Rows are points. Before rounding, the points of a table are all equally far from one centre. They may lie mostly on one side of it. Where is the centre, to within rounding?

Points:
[[ 0.06 -0.21 -0.40]
 [-0.08  0.26  0.03]
 [ 0.44  0.32 -0.45]
 [ 0.48  0.06 -0.56]
 [ 0.33  0.55  0.05]
 [-0.13  0.09  0.19]
 [ 0.61 -0.64 -0.07]
 [ 0.79  0.09 -0.46]]
Centre: [ 0.46 -0.05  0.05]

Points, 12 rows:
[[-0.39  0.33 -0.08 -0.11 -0.65 -0.36]
 [-0.34  0.07 -0.14  0.06 -0.73 -0.36]
 [ 0.12  0.70  0.07  0.52  0.05 -0.39]
 [-0.24  0.17 -0.71  0.01 -0.38 -0.69]
 [-0.15 -0.16 -0.09 -0.09 -0.46 -0.73]
 [-0.16  0.27  0.04  0.20 -0.01 -0.87]
 [ 0.16 -0.33 -0.43  0.10  0.02  0.31]
 [ 0.06  0.37  0.07  0.25 -0.77 -0.44]
 [ 0.69  0.09 -0.20 -0.39 -0.50 -0.15]
 [-0.11  0.77 -0.12  0.52 -0.16 -0.31]
 [ 0.02  0.09 -0.37  0.36 -0.07  0.47]
 [ 0.04  0.10 -0.37 -0.10  0.34 -0.82]]
Centre: [ 0.14  0.22 -0.25  0.03 -0.14 -0.22]

Points:
[[ 0.48 -0.21  0.00 -0.05 -0.28 -0.05  0.76  0.26 -0.44  0.38 -0.50]
 [-0.06 -0.48 -0.31 -0.14  0.04  0.11  0.67  0.31 -0.48  0.41  0.17]
 [ 0.48 -0.02 -0.02  0.28  0.04 -0.66  0.20 -0.06 -0.27  0.58  0.23]
 [ 0.09 -0.14  0.07  0.08 -0.57  0.17  0.03  0.09  0.22  1.07 -0.05]
 [ 0.24 -0.17  0.04  0.50  0.45 -0.01  0.31 -0.36  0.26  0.51 -0.50]
 [ 0.43  0.19  0.04 -0.02 -0.29  0.02  0.20  0.25 -0.69  0.19  0.28]
 [ 0.51  0.10  0.23  0.27 -0.59 -0.25  0.22  0.19 -0.36  0.41 -0.03]
 [ 0.20 -0.67  0.36  0.00  0.09  0.20  0.18 -0.19  0.36  0.59  0.39]
 [ 0.49 -0.44 -0.11 -0.04 -0.49  0.00  0.44  0.31 -0.45  0.19 -0.10]
 [ 0.20 -0.26 -0.05  0.14 -0.53  0.02  0.74  0.20 -0.61  0.42  0.02]
 [ 0.57 -0.55  0.80  0.06 -0.28  0.12  0.20 -0.18 -0.82  0.69  0.00]
 [-0.05 -0.31  0.26  0.27 -0.60  0.31  0.50 -0.39 -0.84  0.76 -0.04]
 [ 0.60 -0.48  0.39  0.20 -0.08 -0.13  0.52  0.39 -0.66  0.39 -0.16]
 [-0.11 -0.38  0.01  0.65 -0.04 -0.14  0.34 -0.27 -0.31  0.04  0.15]
 [-0.12 -0.17 -0.47  0.06 -0.22 -0.13  0.44  0.11 -0.56  0.95  0.10]]
Centre: [ 0.14 -0.24  0.17  0.01  0.04  0.11  0.12 -0.17 -0.35  0.59 -0.15]

Points, 18 rows:
[[-0.47 -0.19 -0.22 -0.68 -0.50  1.03  0.17  0.03 -0.17 -0.19  0.15  0.06
   0.17  0.07]
 [-0.14 -0.48 -0.57 -0.96 -0.18  0.48 -0.23  0.03  0.01  0.38  0.13 -0.05
   0.12  0.13]
 [-0.52  0.17 -0.39 -0.54 -0.34  0.52  0.46 -0.03  0.07 -0.05  0.38  0.51
  -0.04  0.03]
 [-0.19  0.18  0.07 -0.76 -0.23  0.50  0.00 -0.33  0.28  0.36  0.31  0.55
   0.37  0.16]
 [-0.45 -0.35 -0.12 -0.51  0.16  0.40  0.08  0.00  0.58 -0.62  0.08  0.17
   0.35 -0.24]
 [-0.33 -0.29 -0.50 -0.83  0.02  0.16 -0.09 -0.02  0.20  0.07 -0.20  0.27
  -0.10  0.37]
 [-0.46 -0.38 -0.43 -0.95 -0.58  0.62 -0.28 -0.24  0.04 -0.05 -0.03  0.44
  -0.17 -0.05]
 [-0.67  0.29 -0.26 -0.91  0.19  0.41 -0.45 -0.04  0.30 -0.07  0.16 -0.07
   0.19 -0.09]
 [-0.58 -0.25  0.13 -0.64 -0.28  0.42  0.32 -0.60 -0.12 -0.10  0.45  0.11
   0.14  0.12]
 [-0.11 -0.51 -0.43 -0.79 -0.23  0.28 -0.15  0.42  0.09 -0.11  0.59 -0.39
   0.38 -0.27]
 [-0.31 -0.39 -0.33 -0.63 -0.67  0.67  0.12  0.15  0.16  0.32 -0.08  0.18
  -0.17  0.14]
 [-0.02 -0.48 -0.43 -0.78 -0.33  0.08  0.16 -0.07 -0.07 -0.20  0.51  0.38
   0.59 -0.58]
 [-0.41 -0.58 -0.24 -0.49 -0.32  0.33  0.08  0.50 -0.02  0.10 -0.20  0.38
   0.43  0.03]
 [-0.25  0.20 -0.04 -0.90 -0.31  0.54  0.11  0.12  0.32  0.22  0.71  0.03
   0.45 -0.06]
 [-0.50 -0.35 -0.10 -0.92 -0.36  0.09 -0.41  0.12  0.21  0.36  0.06 -0.06
   0.60  0.21]
 [-0.27 -0.61 -0.47 -0.70 -0.09  0.24  0.00 -0.51  0.10  0.16  0.33  0.01
   0.60 -0.38]
 [-0.30 -0.14  0.31 -0.49  0.28  0.43 -0.10  0.02  0.54 -0.35  0.09 -0.17
   0.46 -0.15]
 [-0.13 -0.31 -0.26 -0.78  0.01  0.68 -0.08 -0.28  0.38 -0.16  0.57  0.08
   0.14  0.26]]
Centre: [-0.17 -0.06 -0.13 -0.44 -0.37  0.20 -0.16 -0.06  0.06 -0.11  0.13  0.04
  0.17 -0.19]
